Every row gives one point. A path goes straight from each point to the next, and from the last back to the first. The post is the endless flat space through its rows: a point in 2 columns, a line in 3, a plane in 4, and so on, so that a path can go around it. How many times does the path go around the post? Going back the other way cancels.

Post (1 x 2)
[[ -6 -16]]
Path (28 x 2)
[[-25 -38]
 [-27 -43]
 [-52 -24]
 [-21   8]
 [  3   2]
 [ 32  -8]
 [ 15 -38]
 [-10 -38]
 [-35 -19]
 [-47   8]
 [-33 -33]
 [ 13 -53]
 [ 11 -25]
 [  5  -1]
 [-17  11]
 [-37  -8]
 [-42 -58]
 [ -8 -41]
 [ 33 -47]
 [ 25  -4]
 [ -5  10]
 [-30  -7]
 [-28  27]
 [ 29  22]
 [ 43  -7]
 [ 11   0]
 [-40  29]
 [-60   1]]
Times around: 1

Post (7 x 8)
[[-34  -4 -40  15  11  45  15  -9]
 [ -7  12  17   4  23 -81  23   1]
 [-19  24 -16   0 -39  -2 -12  -5]
 [-25 -19  51  10 -18  -1  19 -10]
 [  5  35  12  10   6  10 -14  23]
 [-26  15  38  17 -27   0 -28 -33]
 [-25   0 -51  40  -5  51 -15  37]]
Path (21 x 8)
[[-13  20  10  23 -46 -14 -48 -68]
 [ -5  48 -15  14   2 -44   6 -21]
 [-13  52  22   1 -33  16  -5  23]
 [-30  13  -9  33  27   8  17 -12]
 [-33  -9 -48  37 -14   1   4 -17]
 [-19  -6  26  24   7 -23 -36 -23]
 [-40 -16  74 -11   3   3 -16 -12]
 [-17   3  62   7  18   2  46  25]
 [-25  23 -52  43 -38  40  -8  14]
 [  3  -1 -13  17 -21  26  25 -11]
 [ 14  32  28 -37 -43  30 -13  19]
 [-46  33  19   1 -21  21 -86 -65]
 [-38  34 -28  23 -21  10 -20  -5]
 [ 24  60  48  -5 -62 -11 -10  70]
 [-43  39  -4  -8  39 -36  -1 -11]
 [-24 -20  34 -37 -10   0  -1  -3]
 [-24  25  12  -3 -83  47 -50 -48]
 [ 13  24  36   8 -41  10   7  13]
 [-19  34  -9  35  21  37  25  27]
 [-19  26  33 -11 -26   3 -14  -6]
 [-19   4 -19  19   1  14 -43  22]]
Times around: 0

Post (11 x 12)
[[-11 -20  10 -30  16   3   0  -2   1 -16  -1  54]
 [  5 -13 -13  15   0  12  35   7 -24   0  21   3]
 [-23  21  24   9 -30 -17  25 -16 -14  -6  20  14]
 [ 15 -13  20  22 -21  22 -28  14  19  18  18 -11]
 [ -8  28  -3 -27 -21  44   3  13  21  25  24 -13]
 [  2   5 -14  29   3  38 -19 -21  17 -38  -6 -19]
 [-38  -6 -34  15  29 -21  25   2 -31 -24  17   9]
 [ 19   3  23  42 -14 -19  -5 -42 -13  49  36  28]
 [ 19  -1 -23 -45 -37  13   1  23  26  18  -4 -13]
 [-14  -5   6  59   1  -6   8 -51  22 -30  29 -27]
 [ 61  -3  -7 -17 -32  16 -24  42  21  34  38   4]]
Path (31 x 12)
[[ 22 -53  15 -26 -40  11 -23  14  31  37 -19  22]
 [-59  24  10 -24 -19  44  20   1  53  43  42 -17]
 [-24  13  -2  43 -32  24  26  12  -9   2  -1  10]
 [-22   7  18  42  -2   2  10 -33   2  10  32  23]
 [-14 -15  16  13 -13  25 -24 -20  15  -3  -9  34]
 [ 13  -7  18   7 -60 -16  10  20 -25  -3  30  18]
 [  8  -6   6 -23 -18  37 -14  40 -11  38  -2  -3]
 [  4 -25  44  32  39  72  45 -81  -5  56  11  17]
 [-43  21   7  -1  -7  33  21 -33   7  14 -19   0]
 [ -3 -22  -1  -2 -10 -50 -27 -31  34  34  11  35]
 [-30   9  22 -34 -10  35 -16  23  13  34  54  37]
 [  8  50  49  13 -58  22 -12 -35  -1  10  23   5]
 [ 35 -50   6 -22 -14  -1 -21  30 -17  36 -34 -17]
 [ 22  11  19 -28 -36  22  -6  47  53  69  42 -37]
 [ -2  29 -12  73   5   6  37 -21  -1 -13  39   8]
 [-32   1 -29  17  36  64 -17 -19  27  -2   9   1]
 [-16  19 -42 -42 -45  23   2  63 -36   9 -21  37]
 [ 14  20   9  35 -50  29  54  -9 -27 -18   2  29]
 [-39 -39 -39  40   1 -24  24 -64  -5 -39 -13 -17]
 [ 24  17 -24 -31 -41  78 -65  73   7  48   1 -49]
 [ 27 -19  19  14  28   1  -7  15 -31 -15   2  -1]
 [-13   9  -2  17   6   0   9  24  -4 -66  10  -5]
 [ 33 -13 -24  -9 -18   9   9  47  11  40  -8  11]
 [ 12  33  46  -4 -38  35  19   4 -13  32  12   9]
 [ -9 -24   3  19 -14 -54  18   1  50  -1  23  -7]
 [ 20   6  33 -27 -93  30 -12  36  57  59  30  -8]
 [ 40   6  -6  31 -74  16  37  19 -60   1  -2   1]
 [ -4   5  52  18 -30  13 -10 -22  29  47  60 -14]
 [-53   8  59  17  63  85 -44 -11 -23  18  -6  -4]
 [  3  -1 -10   6  89  32  12 -31 -39 -35  -6  87]
 [-31 -25   8  26  12  15  -6 -36  35  33  11  11]]
Times around: 4
